Each point is reached from the start by the listed moves, each made 0, 1 or 2 times, or once backwards (-1), plus a little noise. Say if it took an odd or an even number of moves. Then give how often each move was made.

Moves:
(1): [ 31 -15   2  -4  18]
(2): [  9  44  -7 -20  11]
Start: [ -2   9  -3   1 -10]
Points:
[ 68  24  -6 -26  37] => odd (2, 1)
[-42 -21   3  25 -39] => even (-1, -1)
[-34  24  -4   5 -28] => odd (-1, 0)
[ 50 -65   8  14  15] => odd (2, -1)

Moves:
(1): [28 14  7 14  7 -3 -4 11  3  4 -7  5 -3  2]
(2): [-18  26 -12  -2  -5   6   2  -9 -13  -1  -7   8   3  -2]
(3): [ -3   0  19  -5   0   0  -5 -16   3  -4  -6   3 -10  -1]
(4): [ -6  -7   4  18   6  -3   0   5 -12  -2  -6   8  -3   5]
(5): [ -1   6  -6  -7  31  -8   8   7  18 -10   5   3  -4   5]
(6): [ 1 -6 -2  5 10 32 -8  2  1  6 -2 -2  1 -7]
(7): [  3  -2   2  -2 -10   9  29 -17  -9 -14  -4  -3  -2   0]
(8): [ -8   4  21  -9 -10   9  10  17  -5  -4  -1   7   4  -3]
(9): [-12   8  -2  14  -6   1   7   0  18   3  -9  -4   0  10]
(10): [ -4   3   7   1   0  -2  16  -3  -9  24  11   1 -11 -20]
(11): [  7   0   5  11  -1   2  -2  -4   7 -11  19   3  -2  -5]
Start: [-10  24 -10  13 -15  -5   9  -3  14   0  -3   1   8   4]
Points:
[-13  54  41 -13   7  10  97   9  39 -12  68  17 -17 -47] => even (0, 0, 0, -1, 2, 0, 1, 2, 0, 2, 2)
[-69  34 -59  90 -48 -37 -23  -6  18 -11 -15  12  26  50] => odd (-1, 1, -1, 2, -1, -1, -1, -1, 2, -1, 1)
[ 59  28  78  27  54  61  73  -8  55 -25   9  15 -44 -24] => even (2, -1, 2, 0, 2, 2, 2, 1, 0, 1, 1)
[-18  22  45  60 -58  45  90  49 -11  66 -32   1  -2 -17] => even (1, -1, -1, 1, -1, 1, 1, 2, 2, 2, -1)
[-30  53  -4  41 -32  11 -53 -28 -28 -32   5  41  11  -2] => even (0, 2, 1, 1, -1, 0, -1, 0, -1, -1, 2)
[-50  10  37  54 -39 -24  40 -60  15 -53  12  20 -23  15] => even (-1, 0, 2, 2, 0, -1, 1, 0, 1, 0, 2)
[ -4  90  48  -7  -1  91  81 -65 -16  -7  32  30 -36 -75] => odd (1, 2, 2, -1, 1, 2, 2, 1, -1, 2, 2)

Moves:
(1): [ 20  -4   1   1   5   5   1   5   2  -5   1  -4  -2  -1  -1  -8 -11  -5
   8  -5  -3  -3  -6  -8   2  -1  -3]
(2): [  6  12   2   3   9  -4  -5 -10   5  -4  -9  -5  -3  -4   5  12  -3   4
   3  -6   2   0  -7   6  -5  -2  -3]
(3): [-11  -1  29   7   3  -1  -2  16 -13  -1 -12   1  -1   6  -7  -3  -7  -3
  -4  -2   3   0  -1   7   1   3  -5]
(4): [  4   5 -10  26   4  -2  14   4 -12  -7   6  -4  -7   2   2  -5   2   7
   2   6  -4  -3   0   6  -5   5 -12]
(5): [  3  -7   8  -1  22   3  -3  -6  14   1  -4   1 -18  -8  -3  -8   3  -6
  -7   0   5   6   1   1   8   6   4]
(6): [ -7   7  -9   3  -2  23  -2 -11   9  -2  -4  -6  -5   1   4 -10   0  -1
  -4   7  -1  -7  -8   8  -4   0  -7]
(7): [  3   3   5  -5   2  -3  20   3   2  -3  -5 -13   0   0   0  -5   0   5
  -7   5  -5   5  -1 -11   2   4   1]
(8): [-13   8 -12  -6   9  -1  -3  32  -2  -4   3   0  -2   3   4  -4   8   9
  -6  -2   7  -6  -5  -2  -7   9   4]
(9): [  2   2   5   5  -1   0   0   2  15   7  -2  -3   2   2 -11  -4   6  -4
   3   0   2  -1  11  -3  -3  -1  -2]
(10): [10  5  2 -6  4 -2  1  2 -3 26  5  7 -6 -6  0  5 -4 -2  7  9  0 -5  0 -2
 -1 -6  7]
(11): [  3   7   5   4  -3   9   2  -4   7  -9  20   5 -13  -4   8  -8  -3  -1
  -7 -14   4  -2   5  -2  -8  -3   0]
(12): [ 5 -2  2 -1 -6 -2  0 -1 -2 -3 -5 12 -4 -3  0 -3  5  0 -7  3  1 -2 -4 -4
 -2  4  2]
(13): [-2  6 -2 14  9  0  3 -2 -6 -4  1  4 14  3  5 -1  8  6 -7 10  0 -6  4 -9
  5 -4  9]
(14): [ -1   3  -5  -4   2  -2   1   1   8   4   7   5   3  19   9  -2  -8  -4
   4  -3 -11  -2   5   9   1  -1  -1]
(15): [ -5  -5   0  -1   4  -5  -9  -8  -9  -1  -4   1  -3 -10  20  -9   4  -3
  14   2  -1  -1   0  -4 -14   1  -5]
(16): [  3  -7   6   0  -2  -1   6  10   3 -10  -3   5   5  -1  10  18  -4  -5
  -5   1   5  11  -9   2  -6  -3  -4]
(17): [ 6 -4  5  0 -1 -4 -8 -7 -6  0  7  2 -8  6  2  6 20 -6 -3 -1 -2 -1 -2 -3
 -1 -9 -2]
(18): [ -4 -11   6   6  -1   7   5   1   5   3   1   0   0   4   7   3   0  16
  -1  -4  -4  -7   1  -2  -3   1   3]
(19): [  0   7  -2   3   8   8   3  -4  -4  -2  -4   2   5   2 -10   5   5   2
  17  -1 -11   3  -5  -1  -9   2   4]
(20): [ -8   8  -2  -3  -7   2  -8  -1   7 -11   5  -2  -5   0  -3   1 -11   3
   5  21  -2   4  -1  -6  -6  12   2]
(21): [ 5 -2  3  1  0 -5  6 -5 -1  1  0 -1  2  8 -7 -5  7  5  5  6 17 -2 -5  3
 -1 -2  2]
(22): [ -3  -4   7 -12   2  -7 -18   2  -7  14   6   0   9  -2 -12 -13   0   9
  -3   1   0  26  -1  -5  -1   7 -10]
(23): [12 -3 -2 -1 -4 15  0  4 -6 -1  0  0  1  7  2  8  1  0  2 -1 -1 10 22 -3
  3  7 10]
(24): [ 7 -1  4 -8  3  1 -2  6 12 -5 -1 -4  4 -4  0 -7 10 -4 -3  1 -6 -2  0 33
  0 -4  8]
Start: [ -7  -7   5   8  -7   0 -17   0 -13 -23   4  -6 -20  -3 -19   0  15 -11
  29 -11   1  -9  -1  -7   7  13  -1]
Points:
[-11 -38  35 -31  17  45 -66  83  26 -30  -1  -7 -67  41 -36 -23 -19   6
 -15  32  39  58 -43 -38   3  88 -33] => even (2, 0, 1, 0, 2, 2, 0, 2, 0, 0, -1, 1, -1, 1, -1, 2, 1, 1, -1, 2, 1, 2, 1, -1)
[-25  37 -22  42 -52 104  58  96   2 -91  33   8 -61  50   8 -19 -41  19
   9 -15  -9 -46 -14 -34 -46  67  -9] => odd (1, -1, 1, 1, -1, 2, 1, 2, 0, 0, 2, 2, -1, 1, -1, 1, -1, 1, 1, 1, 0, -1, 1, -1)
[  0 -24  -9 -54  13 -18 -19 -36   5  23  39 -26 -63  18  21 -51  69   6
  64  97 -34   7 -23  50 -31  31   8] => odd (-1, -1, -1, 1, 1, 1, 2, 0, -1, 2, -1, 0, -1, 2, 2, 0, 2, 1, 0, 2, 2, 1, 0, 2)
[-13  -8 -22  18  27  22  23  -3   3 -67  28   6   1  34 121  53  12  28
  39 -21   5 -32   5 -54 -34   1  36] => even (0, 1, -1, -1, 0, 0, 1, 1, -1, 0, 1, -1, 2, 2, 2, 2, 0, 2, 0, 0, 1, -1, 1, -1)
[  1 -19  64 109  38  14   9  45  19 -84 -71 -33 -44 -20  -7  33   7 -25
 -19 -40  16 -42 -56  84  11   2 -54] => even (1, 2, 2, 2, 1, 1, -1, 0, 1, -1, -1, 0, 0, -1, -1, 2, 0, 1, -1, -1, -1, -1, -1, 1)
[ -9  14 -57 -33 -28  53 -10 -36   3 -38  24 -44 -11  44  27 -32 -12  28
 120  38 -38  -6  29  28 -42  54  22] => even (0, 0, -1, 0, -1, 1, 1, 0, -1, 0, 0, -1, -1, 2, 2, -1, -1, 1, 1, 2, 2, 0, 2, 1)
[-47   8  23  61 -26  10  10 101 -51 -71  -2   9 -17  66  13  42   5 -23
 108  27 -37   8  57  12 -83  67 -13] => odd (-1, -1, 2, 2, -1, -1, 0, 1, 2, 0, 0, 0, -1, 2, 2, 2, 0, 0, 2, 2, 0, -1, 2, 0)
[  10  -25   56   77   -5   83   27  -24   57 -103   -8  -34  -94   -9
  -46  -55  -22   16    6   28   35   -3  -40   50  -10   66  -28] => even (1, 0, 1, 2, 2, 2, 0, -1, 0, -1, 1, 1, -1, -1, -1, 1, -1, 2, 0, 2, 2, 0, 0, 1)
[-24  48 -65 -18  17  -2   6  47  -6 -49  27   2 -42 -42  81 -69  43   5
 -17  29 -25 -36  -7  37 -30  38  18] => odd (-1, 0, -1, 1, 0, 1, 2, 2, -1, 1, 1, 2, 1, 1, 2, 0, -1, -1, -1, 0, -1, 0, 0, 2)
[-46  48  24 -12  46  81 -10  48  57 -27  37   0 -90  -6 -33 -51  13  28
   1  43  41 -35 -33  81 -27  55  55] => odd (-1, 0, 1, 0, 2, 2, 0, 2, -1, 2, 2, 0, 0, 0, -1, 0, -1, 1, 1, 2, 2, 0, 0, 2)
[ 49  46  77  89  98  19  34  27  37 -36  -3  -8 -55  -7   5 -64  -7 -15
  59 -57 -62 -52  -9  63 -44   8 -16] => odd (2, 2, 2, 2, 1, 0, 1, 0, 2, 1, 2, 1, 1, 2, 1, 0, -1, 1, 2, -1, -1, 0, -1, 2)
[ 84   7 -22  82  40 -19   3 -25 -66 -25  -4   9  38  66 -72  23  82  46
  54  -8  -1  47  23 -61   9  34  -4] => odd (1, 2, -1, 2, 0, -1, 0, 0, 1, -1, -1, 2, 2, 1, -1, 0, 1, 0, 2, -1, 2, 2, 2, -1)

Moves:
(1): [21  5 -5  0  9  8 11  0 -1 -3 11 -1 -1 -7 -7  2 -7  5 -1 10  9  0  4 -7]
(2): [-7 10 -7  0 -1  4 -3 -5 11  7 -1  8  6  4  1 11  0 -8  0  7 13  1  1  9]
(3): [-3 -4 21 -4  8 -2  1  4  7  2  6  8  2  3 -1  5 -2  2 -2 -1 -7  5 -6  5]
(4): [ -1   8   3  25   8   9   9  -3   1  -2  -8  -7  -1  12   4 -22  -1  -7
  -3  -4   0 -12   1  10]
(5): [ -6   7 -10  -4  22  -2  -2  -1   0   2   9  -6  -6   4   6  -2  -1   7
  -3  -3  -1   0  -1   0]
(6): [ -1 -15   0 -15   7  17   7  -2  -3  -5  -7   7   1  -2   6 -10  -4 -11
   0  -5   0 -14  -8  12]
(7): [ -7   4 -12  -1  -3   6  24   5  -8  -3   9  -4   1   7   7   5  -3   0
  -6 -10 -10  11 -12   3]
(8): [  4   1  -5  -3 -10   1   2  14   7   0  -3  -2  -2   8  -2  -7  -9  -3
  -5  -8   2  -3   3  19]
(9): [-12 -14  -3   6  -9   0   3 -10  33   6   0  -9  -3  -6   4   6   6 -15
   1  -5 -11   9  20  -2]
(10): [ 12  -1  -5  -4  16  -2   3   6  -9  34 -11  18  19  10   1  -4   3   9
   1  -9   4  -2  -8  -8]
(11): [  0  -6   2   6  -2   6 -10   2  -2   6  21   8  -1  -1   1   0  -7  -5
   6  -2  -2   4  -3   0]
(12): [ 10   1  -8   4  11  -2   0   9   3 -10  -8  22   8 -13  16  -5  -6   4
  -5 -10  -4  -7   2   7]
(13): [ -2   3  10   3   2  -9  -4  -7  -2   1   2 -15  32 -11  -1  -7 -11  -6
  -6  -7   2   5  -2   3]
(14): [ 14   5   0   5   3  -3  -3 -11  -6 -12   4  10   3  19   0  -5  -4 -11
  -5 -10  -3   1  11 -12]
(15): [  9   3  -2  -7 -10  -5   2  -1   9   1   5   1  -2  10  29 -16   5  17
   9   2   4 -11   6   3]
(16): [  3  -2  -1   4   1   5   0  10   3  -5  -1 -10  -2   7   1  26 -13   2
  10  -5  -2  -7 -11  -4]
(17): [-2 -4 -2  5  1 11 -1 11 -1  1 11  0 10  6  7  8 20 -6 -5 14  1 -5 18  5]
(18): [-2  0 -1 -6  0  9  4 -2  5 -8  5  0  3  4 -9 -2  2 12  8 -2  0  5  5  0]
(19): [  1   2  -2   5   4 -10   7   2   0   3   6  -5   0   0  -9   2   4 -16
  20   1   0  -3   4  -8]
(20): [ 12  -7 -11   2   7  -4  -3   7  10   0  -2   3   5   7  -2  -7 -14  -3
   9  17 -14   6  -3   0]
(21): [-16 -18   7   5  -2 -15  10  16   1  -6   0   8 -10   4   3  -1  -1   5
  -7  10  24   6  -5  -3]
(22): [  3  -3  10   5   1  12  -5   6  -4  -6 -13  -4 -12  -5   8  -5   0  -7
  13   5  10  25   8  -5]
(23): [-11   6   5   1  -2  -5   4   4  -9   6  -4   2  -7  -4  -3   0 -10   1
  -1   5  -3  -3  19  -1]
(24): [  7 -11  -5   3   3  -8   2 -14  -5  -3  -2  -1  -2   1  -1   5   0   6
   6   2  -2   4   4  22]
Start: [ 25  -2   2  -9  -4  16  -4 -11  -6   5  15 -15  13   1  -3  -8   3  11
  23   2  -3  19   5 -13]
Points:
[ 57   6  28  -9  12 -33 -21  35  -5 -16  46  84   8  40   9  48 -77  33
 -21   3  66  51 -38 -16] => odd (1, 2, 2, -1, 0, -1, 0, 1, -1, 0, 1, 1, 0, 2, 0, 1, -1, -1, -1, 0, 2, 0, 0, 0)
[ 15 -24   9  35  17 -21   4   2  51 -28  88 -17 -13  19  12  70 -30 -58
  76  12 -77  96 119 -34] => even (0, 0, 2, -1, 1, -1, 1, 0, 2, -1, 1, 1, 0, 2, 0, 1, 1, 0, 2, 1, 0, 1, 2, 1)
[  48  -22  -14   68   -8   28  -51  -20   57  -36  -45  -40   87  -34
    3  -40 -121  -74    8  -55  -83  -45  -22   62] => odd (-1, 0, -1, 2, -1, 1, -1, 1, 1, -1, 1, 2, 2, 0, -1, 2, -1, -1, -1, 2, -1, -1, 0, 0)

Moves:
(1): [  3  -7  -3  -7   3  -4  -4  -2   7 -21  -7  -1 -25   4  -7   4   1  11
 -10  -2  -1 -11   8  -4   2   7]
(2): [ -3  10  15  -1  -5   4  -9  14  -9   4   5  -8  -1  -5   6 -11  -2 -10
 -11  10   7  14 -10   0 -13   7]
(3): [-10 -19  -1   8  -6 -12  -1  -2   5   5   0  -1 -13   7   0  -7 -10  -4
 -11   3  14  -6  -7  -3  -9  -5]
(4): [ -1  -2   2   6 -10  -1   2  -1   5   0   2  -2   0   9   3 -10   7 -11
  -6   7   8  -7   4   1 -11  17]
(5): [-14 -12  -1  -2  -6   0   4  -1  -1   2   2   1  15  10   6   3   0   3
 -13   7  -1  -5 -11  -8   0   8]
(6): [-1  1  9  8 -7 11 -1 -4 -1 -8 -5  6 -1 -4 -4 -5  7  1  5 -3 -3  8 -3  6
  3  0]
(7): [ -1   2   2  -6   9  -2   0  -6   0  16 -15  15  -2  -9  -1  -4   9   3
  -1  -5 -18  -3  -4   0  -4  -5]
(8): [ 18  -7  -2  -4  -3   5   3  12 -13   2   5  11   8  -8 -15   3  12  -2
   6   1   6   8   6  -5   8  -1]
(9): [  5 -11  -3  -1  -1   1   9   5   2  -4   6  -1  -9  -1   4   2  -6  -1
  -1 -14   0   1   6   0  -4   7]
(10): [-10   1 -15   3  -9   0  13  14  -3  12   3 -15 -20  -1 -25  -1 -14  14
 -12  -2   0  17  10   6  -4   0]
(11): [ 18 -14  -4  11   1  14   6 -10  -2  -5  -6 -10 -24  10   0   4  -5   6
   4  -5   6  -8   5  -3  17  10]
(12): [ 5 -1 -3  2  1  6  3  5  9 -3  4 -2 -8  3  2  7 13  0  2 -2 -2  0  1  0
 -5 -3]
(13): [  8 -15 -24   3   1  -5  -7  12  -2   8  -1  -2  10  -4  -1   0   7   3
  -3  -9   3  15   8   0  -2  -4]
(14): [ 10   6  -1  -2  -4  -5  -8   0  11  -1  -5  -6  -3  -2  -8   4  -3   0
   1 -10  -8  -7  -6   1   3   1]
(15): [  5 -10 -15   1  -1 -19  11  -3  -2  -6  -2   9   4   3  12   3  15 -15
  -3  -1   1   0 -11   0   9   5]
(16): [ 3  7  4 13  2 -4  0  1  5  1  1  3  0 -7 -1  6 -2  8 -1 -1  2  1 -5  7
 -1  9]
(17): [ -3  -5  -3  -8   5  -9  -6  -2  15   1  -7   3  -6   9  -4  17   0 -11
   6  -4   6   2  -2   0  -3   9]
(18): [ -2   3  -4   4  -6  -7  -2  -3  -2   0   7   3  -2   5   4   7   1   1
 -10 -10  -1  -1   4  -1   2  -1]
(19): [ -5   4  10   6   9  -2   3  -3  10  -7 -12  -3   6   4  -5   3  -3  -9
  -6  -7   8 -11   5   5   2  -6]
(20): [ 5  5  9 -1  1  2  1  9  3  0 -6 13  5 -4  9 -5 -3 -3  9  9 -2  3  6  0
  9 -9]
(21): [ -3   5   3  -1   1  15  -3  -5   7  -5  -7   6  -7 -19   2  19   1  -5
  -3   7  -7  -3   4   9   4  -7]
(22): [ -9   3  -1  15   7   0  -1  -7   3  -6   3   0  -4  -3   6   0  -9 -10
   2  -6  -3 -13  -6 -27  11  10]
(23): [ -1   4  17   7   8   3 -16   8  -7   1  -5  -1   1  -2  -6   4  -4  -1
   5   5 -18 -19  -4   4  -6  -2]
(24): [ -7   2  -6  -2  -6   6 -10   9  -3   5  -1   4   1   3  10  -4  -6  -6
  -4  -2  11  -5 -10   8 -14   5]
Start: [ -2   8  10   0   0  -5   3 -14   0  19  -8 -18  -4  -5 -12  -2   9  -8
  -4  -1   3  -3  -1  19  -5  -2]
Points:
[ 39 -23  26  58  17 -21 -16   7   0  76 -18 -31 -46  29  -1  -3  32 -27
  15  32   1 -37 -60  17 -38  52] => even (-1, 1, 1, 1, 0, -1, 1, 0, -1, 0, 2, 2, 0, 0, 1, 2, 1, -1, -1, 0, -1, 0, 2, 0)
[-31 -17 -22 -37  -5  32  -1  68  -4 112 -35  -2 -24 -74 -59  48 -48  38
 -64  -9   3  60 -12  82 -74  14] => even (0, 1, 0, -1, 2, -1, 2, 1, 2, 2, 0, -1, 1, 0, -1, 2, 1, -1, 0, 0, 2, -1, 0, 2)
[-20  90  70  59  -8 -10 -10 -18  14 -47   1 -67 -48   9 -30 -14 -47  -2
 -26 -36 -47 -52  -1 -29  40  22] => even (1, 1, -1, 0, 0, 1, -1, -1, 0, 1, 0, 0, -1, 2, 0, 0, -1, 2, 1, 1, -1, 2, 1, -1)
[  0 -54  37  50  -3   2  16 -35  47 -34  22 -19 -73  33  24  40  13 -42
 -40 -20  41 -77 -50 -56 -17 112] => even (1, 1, 1, 1, 2, 0, 0, 1, 2, -1, 1, 2, -1, 0, 0, 2, 1, 0, 0, -1, 0, 2, 0, 0)
[ 26  13 107  21  -3  24 -59  38  59 -29 -27 -69 -16  -9   0  10  -1 -32
 -29  22 -15 -53   7  60 -70  37] => odd (1, 2, 0, 2, 1, 0, -1, -1, 2, -1, 0, 1, 1, 2, -1, 1, 0, -1, 1, 1, 1, -1, 2, -1)
[ -20  -45    7   -1   -6   -8   -7   46   22   45  -36  -32  -60   21
  -35  -22   19  -32  -53   10   44   -3   15   66 -105   29] => odd (1, 1, 1, 2, 0, 0, 1, 0, 1, 1, 0, 1, 1, -1, 0, 0, 1, -1, 1, 0, 0, -1, 1, 1)
[ 18  -5   7  39  12 -29 -75  10  -2 -61   3  -8 -13 -34  -1  23  50 -24
  -2 -31 -59 -19 -25 -42  20   8] => odd (2, 1, 0, -1, 0, 2, -1, 0, 0, -1, -1, 1, 2, 1, 1, 0, 0, 1, -1, 0, 0, 2, 2, -1)
[  12  -55   13   51   36    3    6  -44   76  -44  -86  -11 -121    9
  -18   15  -12  -38  -16  -57   55  -24    9  -25   41   61] => odd (2, 1, 1, 0, 0, 2, 1, 0, 1, 0, 2, 0, 1, 0, 0, 1, 2, -1, 2, 1, 0, 2, -1, 0)
